Every row gives one point. The ring and each string are closed loops that go straight from each point to the next, and from the last back to the first. Before rounding, they use only three directions, however many columns there are. How many times does the string pass through the ring? Passing back the other way cancels.

Ring (9 x 3):
[13 46 16]
[-6 43 24]
[-29 27 35]
[-45 1 38]
[-47 -16 32]
[-35 -21 23]
[-1 -7 11]
[20 11 8]
[28 34 9]
String (19 x 3):
[-4 12 32]
[-29 -2 46]
[-64 -21 41]
[-79 -26 26]
[-44 -4 19]
[-61 -34 14]
[-15 -29 16]
[11 -10 17]
[34 -6 7]
[29 10 -2]
[-2 21 1]
[25 37 0]
[60 55 10]
[28 33 24]
[16 29 26]
[21 48 31]
[-23 52 31]
[-53 31 27]
[-40 15 23]
Times through: 1

Ring:
[27 56 49 -33 -30 -37 7 32]
[22 28 60 -53 -14 -8 -5 37]
[12 -8 51 -58 5 17 -16 29]
[2 -40 5 -27 13 33 -8 13]
[1 -39 -21 -2 8 27 3 5]
[2 -20 -43 24 -4 -1 12 -7]
[4 1 -38 24 -11 -28 9 -12]
[14 40 -1 3 -25 -56 4 -1]
[21 55 21 -10 -31 -56 7 13]
String:
[12 3 50 -56 1 -3 -20 21]
[13 7 20 -24 -8 -6 -1 18]
[19 5 36 -36 -10 19 8 39]
[9 -31 52 -66 15 42 -19 33]
[-1 -55 45 -71 31 48 -35 18]
[-6 -72 29 -63 38 57 -36 12]
[-3 -41 16 -41 22 19 -28 1]
[8 -13 0 -13 -2 8 2 13]
[11 -12 -19 8 -10 17 21 18]
[2 -45 -55 30 1 38 25 6]
[-7 -51 -44 13 14 20 -2 -12]
[0 -23 -19 -1 5 -2 -6 -7]
[9 2 -7 -2 -10 -10 6 8]
[11 6 -39 32 -20 -13 27 4]
[3 1 -69 54 -17 -33 23 -19]
[0 8 -62 47 -15 -52 10 -30]
[11 30 -42 39 -28 -52 21 -10]
[15 31 -14 15 -26 -37 18 6]
[8 8 10 -19 -6 -23 -8 3]
[17 27 3 -1 -22 -26 13 15]
[26 66 8 8 -42 -57 24 18]
[29 81 29 -7 -45 -71 17 21]
[26 72 49 -32 -34 -66 -1 21]
[16 30 37 -35 -14 -34 -10 15]
[20 33 23 -17 -23 -21 11 25]
[33 62 44 -23 -40 -25 26 47]
[33 58 72 -52 -32 -19 10 53]
[23 31 89 -80 -10 -6 -18 44]
Times through: 4

Ring (8 x 11):
[-27 33 26 9 38 -15 -16 38 49 -37 4]
[2 38 30 -3 29 -26 -32 29 40 -64 10]
[45 20 17 -20 1 -16 -38 -2 10 -65 10]
[47 -7 -4 -20 -17 14 -19 -24 -12 -26 1]
[30 -23 -22 -2 -23 42 3 -29 -26 17 -3]
[5 -24 -32 22 -18 57 19 -19 -30 48 -1]
[-29 -12 -26 39 3 53 26 5 -10 55 0]
[-49 9 -1 33 28 26 15 29 27 25 -1]
String, 28 rows:
[-77 12 19 18 48 11 15 43 65 14 -15]
[-47 7 15 7 32 11 6 27 48 4 -12]
[-45 7 17 2 32 8 4 26 51 -2 -14]
[-15 13 7 13 19 9 -5 18 22 -10 3]
[-8 28 7 26 21 1 -13 27 14 -21 16]
[-12 57 28 29 41 -29 -31 51 36 -60 26]
[-8 52 46 -6 45 -46 -41 45 63 -85 11]
[33 65 42 -3 31 -55 -60 37 36 -112 29]
[31 35 39 -31 20 -40 -49 15 42 -94 6]
[4 4 15 -19 11 1 -15 2 29 -29 -8]
[18 11 1 6 2 9 -15 2 1 -22 9]
[20 5 4 -6 1 8 -16 -3 5 -24 3]
[16 4 1 -2 1 12 -12 -2 4 -17 2]
[61 4 -7 -7 -20 10 -27 -21 -26 -35 15]
[76 -2 -8 -20 -29 10 -31 -33 -31 -42 12]
[70 -6 -2 -31 -25 7 -31 -33 -19 -45 4]
[82 2 0 -29 -27 -1 -39 -32 -24 -58 11]
[57 1 15 -43 -11 -9 -36 -22 8 -62 -2]
[10 -2 20 -34 8 -2 -18 -5 35 -37 -15]
[17 12 9 -4 6 1 -19 4 12 -32 5]
[31 30 9 9 7 -9 -31 12 1 -50 22]
[28 54 34 0 26 -42 -50 31 29 -92 25]
[-10 44 42 -9 41 -38 -36 39 60 -75 6]
[-32 21 33 -12 38 -15 -14 31 64 -38 -11]
[-30 13 21 -2 30 -1 -6 24 47 -19 -8]
[-12 14 5 15 17 10 -6 18 18 -10 5]
[-29 31 3 43 29 9 -2 38 16 -3 17]
[-68 26 12 40 46 10 11 50 47 12 2]
Times through: 4
String, 28 rows:
[-22 -19 -14 11 2 44 19 -4 5 39 -12]
[-5 1 -4 11 6 23 0 4 6 4 0]
[-5 7 -21 44 1 36 8 9 -20 25 17]
[-43 3 -30 69 12 55 30 23 -16 64 14]
[-68 -4 -6 34 29 40 30 27 31 50 -11]
[-52 -5 11 1 28 21 14 19 49 18 -21]
[-19 11 2 19 17 16 0 18 17 1 3]
[-31 27 5 37 30 8 -2 36 22 -3 13]
[-54 44 24 36 52 -11 -7 58 53 -22 11]
[-48 30 35 1 48 -17 -11 44 70 -34 -7]
[-30 47 38 9 49 -31 -26 50 62 -58 8]
[-22 47 47 -9 49 -41 -34 46 71 -76 4]
[-10 21 30 -16 29 -18 -22 22 51 -49 -5]
[2 11 9 0 12 4 -13 9 19 -23 2]
[31 35 15 7 11 -17 -35 16 7 -60 22]
[31 27 10 4 6 -9 -30 9 3 -49 18]
[76 43 16 -6 -3 -31 -58 2 -11 -95 34]
[80 26 21 -33 -9 -29 -56 -13 -1 -95 18]
[21 -5 19 -41 2 -2 -21 -12 30 -41 -16]
[7 -4 8 -18 4 10 -10 -5 20 -18 -10]
[47 2 -9 -1 -16 15 -20 -17 -23 -24 12]
[74 -14 -22 -11 -37 28 -19 -41 -46 -16 10]
[61 -35 -26 -22 -41 44 -5 -51 -41 8 -6]
[6 -25 -5 -21 -8 31 4 -20 9 10 -19]
[4 -2 -5 5 1 22 -2 -2 3 1 0]
[20 -7 -26 26 -15 42 4 -12 -33 22 11]
[22 -28 -59 51 -36 80 27 -28 -73 74 16]
[-10 -34 -45 37 -20 77 35 -20 -39 79 -3]
Times through: 5
